Each wall is flat, endless, passes through zero and stands at right angles to its row. A trip goes straight from one point to another. Which walls does it cross, in order?

Walls:
(1): [-0.8 13.0]
(2): [ 5.1 -3.9]
(3): [-24.0 -10.4]
(4): [-11.3  -0.9]
(5): [  4.2 -21.9]
(6): [-16.3  12.4]
(7): [13.5  3.5]
(8): [16.4  1.4]
(9): [ 5.8 57.2]
(10): [15.9 26.5]
Trips:
[-12.7 -11.4] to [-4.7  1.6] -> 5, 1, 9
[ 7.2 28.1] to [ 1.7 15.8] -> none
[12.5 -6.3] to [14.1 12.6] -> 9, 1, 5
[21.9  3.3] to [ 13.0 -12.4] -> 1, 9, 10

Walls:
(1): [ 19.8  22.4  -3.8 -19.1 -12.6   4.5]
(2): [10.5 -4.3  6.3 13.6 15.1 12.6]
(3): [-9.2 16.9  9.3 -0.5 -8.7 -5.9]
(4): [-13.5 -12.2  11.1  32.9 -53.7  -1.2]
(5): [ 12.6   6.6   4.4 -40.1  14.3 -38.5]
Trips:
[  5.9  27.0  19.5 -14.3  44.1 -13.9] to [  6.1  14.3 -10.3 -21.0  15.1  27.5] -> 3
[  3.0 -17.7  -5.3   0.1 -10.4  23.5] to [  6.3 -10.1   4.6  24.5  -0.3 -16.3] -> none
[  6.0  -4.8  -2.8  14.6  13.1 -23.3] to [  5.9 -40.0  48.5 -21.4 -10.5  10.2] -> 4
[-9.4 -3.4 -8.5 11.7 56.9 -8.7] to [ -7.7  20.3   9.3 -14.8  -1.7   4.6] -> 3, 1, 2

Walls:
(1): [ 20.4   2.9  -9.3  -8.5 -49.1  -1.1   7.8 -18.1  -8.5  -9.7  26.3]
(2): [ 12.0 -15.6 -20.8   4.6  11.9 -13.4  15.3   7.8 -22.5  -5.5   5.1]
(3): [ -7.1 -15.8   3.8  -0.9 -26.1 -29.4 -11.6 -35.1 -11.5 -11.9  -5.9]
(4): [-23.5   8.3  32.7  -6.2  22.0   9.6  11.7 -20.0  24.9  30.0 -11.5]
(5): [ -5.9   1.7 -16.8  -1.4   3.4 -12.1 -17.4  -1.8  24.0   6.0   4.1]
(6): [ 21.8  -9.2 -33.3  -7.8  -4.8 -24.4   8.0  11.9   3.6 -33.0   5.5]
(7): [-43.5   5.6 -13.8  18.5  29.0 -12.3   7.3  11.5  22.4  -7.1   8.8]
Trips:
[-25.8 -54.8  11.9  -5.8   0.8   5.9  -2.8  -7.5  -6.1  21.2   0.9] to [ 24.3   7.0 -18.4  -1.6 -15.8 -24.2 -25.1   5.3   3.5 -11.2 -11.6] -> 7, 5, 4, 6, 1
[-20.8   5.6  -3.8  25.1 -23.1  32.1   4.6 -24.4  -3.9 -10.8 -21.6] to [-23.4  -0.9  -1.7   3.1  -5.1   2.3  24.4  23.4 -14.3  34.4   7.6] -> 7, 3, 1, 2
[ 13.9  20.4  -1.6 -19.2 -19.1  33.3 -10.6  -4.1  -8.3 -14.3   3.9] to [ 37.7 -12.8   8.7 -12.7 -46.0  47.2 -13.9 -19.2   5.8   8.4   4.7] -> 3
[ 10.6 -10.0  20.8  -3.4   7.0  23.0 -34.5 -10.5   1.7 -15.7 -26.6] to [-27.4 -23.6  33.5 -12.5 -12.0 -24.5   8.6   2.0 -33.4   6.4   1.2] -> 2, 1
[ -7.4 -41.5  30.1  -2.6  -3.1  16.3 -12.5 -13.4   8.1 -25.5 -34.7] to [-10.8 -15.0  28.3 -21.7   0.3 -37.2   0.6  -2.0  18.1  24.4  19.9] -> 5, 7
